Each row is a point. The ring and each string are closed loops that go straight from each point to the next, and from the last back to the first. Before rounding, they use only three directions, however many columns there are. How many times does the string pass through the ring? Passing back the other way cancels.

Ring (9 x 4)
[[0.25,-0.13,0.14,0.27],
[0.07,-0.37,-0.12,0.40],
[-0.14,-0.39,-0.31,0.25],
[-0.33,-0.18,-0.38,-0.15],
[-0.19,0.07,-0.36,-0.48],
[0.13,0.20,-0.29,-0.55],
[0.37,0.24,-0.18,-0.48],
[0.49,0.23,0.05,-0.26],
[0.40,0.11,0.20,0.00]]
String (24 x 4)
[[-0.35,-0.27,-0.57,-0.17],
[-0.62,-0.06,-0.50,-0.49],
[-0.35,0.12,-0.06,-0.38],
[0.04,-0.01,-0.17,-0.17],
[0.31,0.00,-0.58,-0.43],
[0.36,0.25,-0.56,-0.77],
[0.14,0.35,-0.17,-0.69],
[-0.02,0.17,0.00,-0.33],
[0.46,0.04,-0.24,-0.20],
[0.90,0.19,-0.19,-0.28],
[0.58,0.32,0.15,-0.31],
[0.04,0.20,0.18,-0.23],
[0.26,0.02,-0.01,-0.06],
[0.61,-0.11,-0.08,0.17],
[0.63,-0.11,0.28,0.43],
[0.04,-0.02,0.38,0.23],
[-0.02,-0.02,0.02,-0.04],
[-0.09,-0.06,0.06,0.03],
[0.26,-0.36,-0.24,0.33],
[0.20,-0.63,-0.39,0.62],
[-0.18,-0.51,-0.30,0.42],
[-0.32,-0.13,-0.08,-0.02],
[-0.13,-0.16,-0.22,-0.03],
[-0.07,-0.19,-0.33,-0.04]]
Times through: 5
String (25 x 4)
[[0.39,0.11,-0.45,-0.47],
[0.59,0.30,-0.36,-0.64],
[0.57,0.38,-0.09,-0.57],
[1.08,0.16,-0.22,-0.22],
[0.56,0.05,-0.07,-0.08],
[0.18,0.09,0.07,-0.11],
[0.05,0.25,0.44,-0.12],
[0.52,0.03,0.30,0.20],
[0.20,0.12,0.41,0.09],
[-0.02,0.11,0.22,-0.09],
[0.15,0.04,0.06,-0.05],
[0.03,0.19,0.27,-0.16],
[0.68,0.24,0.23,-0.11],
[0.92,0.17,-0.07,-0.17],
[0.36,0.03,-0.17,-0.16],
[0.51,0.08,-0.29,-0.28],
[0.57,0.21,-0.49,-0.61],
[-0.12,0.32,-0.21,-0.72],
[-0.17,0.12,-0.06,-0.34],
[0.03,0.00,-0.34,-0.30],
[0.01,-0.04,-0.44,-0.33],
[-0.22,0.08,-0.15,-0.36],
[-0.47,0.21,-0.09,-0.55],
[-0.25,0.15,-0.07,-0.41],
[-0.01,0.07,-0.17,-0.31]]
Times through: 0
